Each row is a point. To make a cloud, some directions were put in groups of two or more. Within a group, all points are equally far from the middle, so they leave a hole (a ring in 2 directions, a hollow ball in 3). The other directions are filled evenly. Then the cloud was stretched, turned, moved and blurred a little. Count the holes, and give their numbers of directions, smallest first.

Cloud (13 x 2)
[[-57   8]
 [-46 -13]
 [-56  38]
 [ 29  14]
 [-42  39]
 [-23  30]
 [  9   2]
 [ 12  44]
 [-23  58]
 [ -5   7]
 [ -4 -41]
 [-54  12]
 [ 10  25]]
Holes: 0

Cloud (20 x 3)
[[-51  22  16]
 [-51  10 -21]
 [ -2  -5 -43]
 [-22  25 -29]
 [ -3 -12 -31]
 [ -8  -3  10]
 [  2  60 -31]
 [-54  20 -49]
 [-12  40 -34]
 [ -3   9  33]
 [ -1 -20 -14]
 [ -3  20  32]
 [-23  23  34]
 [-49  33   4]
 [-11  14   2]
 [-23  39 -19]
 [-22 -13 -27]
 [  9  14  20]
 [-36  58  28]
 [ 10  34 -28]]
Holes: 0

Cloud (27 x 4)
[[-14 -18  18  -4]
 [  5  23  11  29]
 [ 27  14  18 -12]
 [  8  37   6 -24]
 [-20  27  38   3]
 [ -7  60  34  -8]
 [-25  13 -10  20]
 [ -2  45  33 -10]
 [-11  58  36  -9]
 [  3   7 -32   9]
 [-34  13 -13   6]
 [ -1  53  22  22]
 [-36  10   2   3]
 [-10  54  39   9]
 [ 25  -8   6  28]
 [-12  12  21 -20]
 [  7  18  33 -11]
 [ 16  46  -6  -2]
 [ 20  34   5  14]
 [  2 -14 -11  26]
 [-15  34  40   1]
 [ 33  12   4 -13]
 [ -6   5  -7 -29]
 [  9  44 -13  12]
 [ 35   9  14   9]
 [-20 -18  -4  -5]
 [ 23  19 -11  15]]
Holes: 1 (3)

Cloud (47 x 6)
[[ -1 -12  17  50 -10 -14]
 [ 13   9  10  26  -3 -30]
 [-19  50  -9  12   9   0]
 [ -4  10  13  56  25 -16]
 [  3 -24  37  16 -29  -8]
 [ 10  -5   5  32 -23 -19]
 [ 12 -20 -13   1  -2  -6]
 [-26 -22  -6 -12  16  10]
 [ 29  -1  13  30  32  -9]
 [-22 -14 -18  -8 -14  -4]
 [  7 -40  24  12  16 -40]
 [ -2   7  16 -15 -21 -25]
 [ 10 -46   6  -2 -14 -16]
 [ 18  18  -3  13   6 -20]
 [  2 -10  10  60  31 -17]
 [  9   1 -23   8   2  13]
 [ 14  12  13  42  -6  -7]
 [ 31  -1 -20  13 -11 -26]
 [ 18 -37 -12  10   8   0]
 [-18 -12 -14  15   3  17]
 [-22   4 -10   2 -11   1]
 [-21 -21  32 -12  12 -22]
 [  7   8  -5  10  -2  29]
 [-16   8 -11 -34  -9  -3]
 [  6  16  12  37 -13 -26]
 [-34 -29  26  -9  15 -14]
 [-18  34 -34  31  12   8]
 [ 17   4  -1   3  12 -15]
 [  9  -3  10  24  -2   3]
 [ 19   5  31  19 -20 -29]
 [ 20  26  11  45   6 -41]
 [  8   6  26   0 -13 -23]
 [ -6   4 -12 -16  15   3]
 [  3   8 -47  -4  -2   7]
 [ 37 -50   8  15  -9 -13]
 [  8 -15  31  50 -13 -17]
 [-17   9 -36  -3  14 -16]
 [ 14   6  -4  49  28 -40]
 [  7 -19   4 -10  14  -8]
 [ -7  -8 -18 -29  -8   1]
 [ -4 -24   5   5  17 -35]
 [  8  -1 -33  11  20   6]
 [  5  16   3  10  -3  -1]
 [ -9  19  -6  -2 -30  -6]
 [  4 -12 -13  23  39 -31]
 [-14  19 -11   8  12 -23]
 [  3  -4  24  11 -13 -18]]
Holes: 0
